Every row gives one point. A path goes straight from each point to the next, and from the last back to the first. The post is the endless flat space through its rows: a point in 2 columns, a line in 3, a plane in 4, and so on, so that a path can go around it. Count how often the path circles the post. Going back the other way cancels.
(in the rows, 128 means zero)

Post (2 x 3):
[[150 151  92]
 [102 113 158]]
Path (23 x 3):
[[124 158  44]
 [137 109  44]
 [174 145  74]
 [123 122 100]
 [ 92 140 131]
 [ 87 175 183]
 [199 169 136]
 [163 174 113]
 [107 141 152]
 [ 99 169  69]
 [136 189 134]
 [107 114 193]
 [149  68 163]
 [152 135  48]
 [ 86 140 121]
 [123 134  29]
 [142 110  29]
 [100 147  73]
 [ 97 182 148]
 [134 195  92]
 [106 149  90]
 [123 158 114]
 [ 83 182 149]]
Times around: 1

Post (3 x 4):
[[137  91 153 108]
 [ 61 172 104 103]
 [164 142 113 141]]
Path:
[[ 22 135 163 123]
 [ 86 192 122 126]
 [107 102 191  53]
 [110 131 120  84]
 [156  94  67 119]
 [ 87 138 113 144]
 [120  68 235 132]
 [115 173 148 105]
 [160 172  99  89]
 [ 68 138  91  74]
 [103  35 124  94]
 [130 106 144 144]
 [113 113 164 114]
 [129  87 181 119]
 [ 73  95 165 151]
 [158 175 149 196]
 [137 218 107 133]
 [125 115 145  45]
 [118  82 124  92]
 [163 146  74 166]
 [ 83 132 138 139]
 [132 221 119 153]
 [106 102 185  27]
 [ 76 151  82  45]
 [ 95 143  98 110]
 [ 92 120 115 166]
 [142 180 118 170]
 [101 169 136 121]
 [167  52 195  52]
 [136 154 135 112]
 [128 118 184 155]]
Times around: 4

Post (5 x 6):
[[142 155 153 111 130 167]
 [107 191 103 182 107 130]
 [ 71 124 139 137 126 187]
 [132 143  89 162 149 132]
 [167 121 225  93 145 100]]
Path (28 x 6):
[[224  73  43 135 170  58]
 [ 88  61 118 197 123 131]
 [137 164 129 142 102 141]
 [158 155 115 100 165  80]
 [152 134  73 114 197 102]
 [116 182 107 157  87 109]
 [ 97 176 129 180  84 139]
 [114 159 207 153  95 223]
 [119 180 154 135 135 152]
 [161 167 165 112 180 191]
 [ 82 140 150 186 103 176]
 [133 129 103 177  90 143]
 [190 108 194  66 116 185]
 [174  81  79 205 157 136]
 [ 80 127 129 177 166 175]
 [ 84 167  66 124 184 195]
 [161  76  46  57 191 171]
 [170 173 129  70 138 104]
 [167 183 111 127 194 106]
 [163 182 164 134 157 149]
 [153 129 131 132 186 144]
 [155 122  67 135 195 122]
 [109 123 147 138 113  61]
 [105 111 158 143 118 133]
 [181  91  80 187 139 108]
 [101 144 132 167 125 177]
 [ 91 213 224 118 118 141]
 [ 84 172 165  84 138 125]]
Times around: 2

Post (8 x 9):
[[101 147 159 147 105  59 109 134 207]
 [114  82 159 191 125  40 154 161 144]
 [128 146 212  71  62 106 106 123 187]
 [ 66 135  93 113 154 156 133 105  99]
 [107 100 108 138 105 216 126 122  97]
 [127 136 106  97 111 204 156 160 131]
 [ 93 125 130 139 164 169 135 143 114]
 [107  91 155 116 127  68  88 135 203]]
Path (25 x 9):
[[134 173 185 138  77  67 181 148 146]
 [ 45  90  73  90 167 128 121  72 145]
 [ 70 132 204 112  91 144 148 124 158]
 [124 137 214  64  27 130  97 116 137]
 [150 114 128 140 139  91 123 149 131]
 [ 89  78 145 190 225  85 143 143 139]
 [ 57 106  96 144 123 127 145 111 178]
 [ 41 175  70 122 118 165 126 140 153]
 [105 149 169 130 179  98 116 178 131]
 [188  20  43 116 101 149  57 150 186]
 [ 70 189 140  92 146  48 194 109 160]
 [ 98 141 179  52  57 105 167 102 128]
 [119 201 240  78  45 108 150 148 128]
 [115  98 132 112 147 161 101 155 133]
 [103  79 156 145 101 165  70 136 128]
 [ 96 172 158 140 165  91 132 130  71]
 [134  85 161 114 112 130 132 132 124]
 [ 85 185 205 101  14 100 184  65 109]
 [ 95  42  80 158 121 155 130 100 165]
 [132 143 128  88 105 196  77  73 167]
 [154 146 105  71  82 186 113 134 161]
 [ 92 132 176 121 123  66 158 110 156]
 [ 43 133 105 160 138 122 158  91  87]
 [ 81 110 128 114 131 149 143 152 110]
 [154 107 228  84 137 149  80 166 135]]
Times around: 4

Post (10 x 11):
[[124 115 107 245  64 163 148 205 105 125 108]
 [181 127 148 114  73 136  50 110 151 162 177]
 [128  94 196 110  99 105  79 134  70 109 123]
 [129 155 160  77 138 153 126 125 145 147 116]
 [134  80 125 137 150 121 101 127 135 144  58]
 [ 38 148 100 125 115 148 186 119  97 139  99]
 [ 99 111 158  66 169  94 116 145 111 114 245]
 [164  79  47  80 190 126 148 142  86 129 125]
 [119 112 178 138  82 116 148 104 124 151 109]
 [ 95 147 175 141  69  54 159 134 124 108 139]]
Path:
[[ 59 105 154  60  97 140 143 129  70 161 153]
 [ 82 201 169 124 115 118 145 114 160 187 117]
 [176  93  95 152 124 120 177 179 109 180  98]
 [161 115 168  65 143 104 153 195 143  87 124]
 [197 116 143 155  76 106 108 103 176 107 108]
 [ 52 220  75 151  62 152 142  85  96 139 164]
 [ 91 119  99 113 151  64 104 147 125 170 185]
 [ 63 122   8 111 150 172 225 141 155 169 117]
 [ 87 111 111 112  95 176 153 122 121 117 152]
 [193 200 133 111  96  92 135 129 175 103 149]
 [109 112 174 115 124 117  89  88 124 140 103]
 [120 141 125  96 105 189 126 134 121 106 129]
 [172 103  94 122  87  77 195 111 164 171 126]
 [104 141 158 145  23 135 111 120  79 160 164]
 [ 57 117 119  70 169 151 155 134  24 131 151]
 [107  26 149  77 215  33 142 182  70  95 249]
 [ 13 131 156 102 159 117 152 131 162 129 168]
 [107  86 190 120 138  79 106 115  92  61 167]
 [131  93 165  57 138 175  73  70  37 121  80]
 [129  81 164 125 116 104 122 138 159  95 102]]
Times around: 1

Post, 11 rows:
[[152  67 109 151  90  95 168 133  90 155 100 120]
 [177  64 140 106 152  80 167 124  79 173 124 120]
 [140 101  94 127 131 100 127  97 119 171 122 175]
 [178  79 130  98 124  83 123 137 145 131 133 135]
 [125 130 138  63 132 171 101  71 124  82 101  75]
 [141 138 128 162 136 167 150  94 143 155 141  89]
 [127  83 115  50 163 135 120 120 121  84 143 123]
 [114  89 150  94 133 116 168 108 118 148 120 121]
 [113 203 151  71 147 192 123 124 121  67 128  86]
 [ 94 186 150 117 144 183  78 120 119  69 111 100]
 [ 98 165  71  92  79 185  55 188 147 116 163 117]]
Path (31 x 12):
[[127 170  80  41 149 187  26 158 166  79 161 114]
 [125 101  99 156 125  86  63 144  82 171 118 139]
 [112  88 127 109 147 109 118 112  63 107 106 131]
 [138 133 118  79  90 133 121 158  88 143 145 125]
 [134 114  82 165  60 184  71 136 185  78 103 140]
 [238  81 139 157 113  97 171 198 117  80 104  82]
 [157 164 115 198 157 172  87 102  97 123  73 142]
 [158  66 166 103 169 159 150  78  80 129  93  82]
 [207  50 133 160 107  98 135 103 133 107  49  79]
 [ 96 139  97   7 178  90 113 121 155 164 148 192]
 [111 123  83  61 115 144 137  93 114 111 135 121]
 [ 80 128 149  66 153 172 159 105 139  88 174 103]
 [131  93 103 158  83 134  57 133 146  91 116 158]
 [151 102 119 134 146 154 136  98 220 147 165 135]
 [133 127 166  58 115 122 157 145  82 113  85  83]
 [119 133  67 113 151 165 126 188 176 127 161 154]
 [146 165 135  91 173 185 108 101 137 110 130 110]
 [147 120 137  90 127 149 129 132 143  61  96  74]
 [117  85 104 153  88 145  65 159 169 121 145  82]
 [115  16  66  98 164 101 161 104  59 144 150 151]
 [168 151 162 125  78 165 152  96 118 118 108  57]
 [205  63  94 155  65 159 159 125 134 139 123  81]
 [155  89 132 155 104 132  82 172 127 104 108  86]
 [120 112  54  62 132 142  67  84 200 113 143 167]
 [122 135 119 100 176 146 168  49 148 144 146  91]
 [149 102 106  94  68 109 104 159  73 120  80  72]
 [132 146 100  91  56 124 117 177 180 101 141 120]
 [157  90  93 127  96  78 125 107 111 134 106 155]
 [119 102 143 144  64 136 166 172 121 186 161  99]
 [ 91 145 119 134 104 201  58  61 202  89 119 122]
 [126  94  64 125  84 149  67  54 117 137  58 128]]
Times around: 4

Post:
[[145 143  98  91 132 144 132 163  83 151  71 106 150 163 147 121 103 107]
 [133 114 125  96 119 122 119 124 157 128 127 110 127 108 156 147 134 100]
 [159 117 148 140 160  86  89 168 152 142 128 117 127 140 150 141 149 117]
 [129 168 143 145 130 138 137 117 115 153 137 167 153 146 123 140 105  81]
 [131 153 121 166 102 153 145 114  83 128 142 138 174 145 128 113 132 113]
 [110  90 163  98 133 104  77 143 160 110 156 132  86 160 158 106 104 120]
 [153 127  93 103 118 149 165 155 101 110  89 145 142 177  98 135 122 111]
 [119 184  99 126 100 148 131 182 117 125 106 128 127 156 110 100 122  95]
 [ 98 161 121 138 125 155 127  90  76 171 117 139 159 140  84 120 133 100]
 [149 141 125  94 163 140 100 156 133 150 154 140 116 130 159 117 144 136]
 [141 131 124 123 137 125  76 149 155 128 120 112  83 130 173 170 124 142]
 [121 183 156 155 133 141 157 114 129 129 116 148 173 146  91 108 118 140]
 [170 149 112 100 128  82 100 102 142  97 140 144  95 117 148 126 122 107]
 [125 134 158 130 158 105 148 138 126 135 143 134  69  86 154 130 120 138]
 [110 116 139  84 163 119  97 142 115  83 145 142 120 106 164 138 132 123]
 [150 105 178  93 108  87  77 137 137 129 137 163  85 116 173 153 139 135]
 [100 156 115 101 110 136 173 140 119 104  94 127 126 219 158 139 159 118]]
Path:
[[147 190 137 123 120 129  93 113 135 118 142 137 135 131 190 152 123 164]
 [116 157 144 159 130 139  79 147 164 161 143 108 140 162 129 143 162 121]
 [118 108 154 106 141 148  58 101  93 132 120 112 130 168 154 110 167 138]
 [112 148 134 101 144 148  75 165 161  81 117 172 139 169 120 102 149 101]
 [141 197 150 142 176  87 152  89 153 108 119 136  86 123 118 140 144  99]
 [129 116 151 149 137 115  75 172 149 145 109 119 107 153 157 160 135 101]
 [180 185 151  95 167 107 118 149 140 150 111 170 136 144 103  58 118 170]
 [132 102 158 122 111  70 113 119 119 151 138 147 122 139 146 165 122 110]
 [152 134 172 120 104  98 169 128 152 140 138 144 105 112 131 188 110 149]
 [149 127 172 126 113 147  94 142 136 162 103 105 185 165 171 155 166 138]
 [156 143 126 102 126 128  82 141 137 128  97 156 165 200 111 118 144  96]
 [129 151 123 177 117 108 161 119 129 100 118 158 115 107 113 101  93 142]
 [165 164  51  84 111 142 104 147 108 127 136 137 135 119 133 150 138 125]
 [ 91 121  87  77 101 176 111 134 135 120 132 100 103 131 111 156 118 104]
 [121 198  84 172 115 188 128 143 117 127  77  54 133 160 135 128 118 152]
 [188 126 231 185  98  83  98 177 200 151 126 182  89 166 148 115 115 116]
 [ 96 150 158  89 121 116 111 113 122 109 127 193 103  76 151 140  94 105]
 [100 157 125  94 137 149 145 126 149 169 140 149 167 133 125 126 111  75]
 [146 141 134 102 142 110 103 123 138  80 163 138 130 149 153 108 111 129]
 [ 91 134 136  54 131 164  52 132 100 127 121  93 137 165 141  86 109  85]
 [ 97 183 159 118 138 138  86 171 135 164 147 127 142 141 154 117 171  72]
 [120 194 104 102 132 147 125 132 148 168 130  86 113 130 167 142 135 106]
 [165 130 123  63 157  99 100 141 135 100 171 138 154 101 144  92 117 132]
 [120 190 118 160 112 166 133 153 102 127 160 159 124 125 118  76 117 159]
 [110 106 180 126 111  93 124 137 112 140 106 154 122 249 151 172 143 127]
 [122 131 142 111  50 144 165 171  99 105 124 137  96 157 135 109 145 108]
 [146 139 136 146 164 131 137 115 119 159 148 142 106  95 113 100 135  64]
 [142  98 170 125 146 135  73 120 173 128 152 177 149 109 168 136 112 104]
 [109 155  31  87 140 116 160 158  81  75 106 128 117 118 132 122 108  68]]
Times around: 4
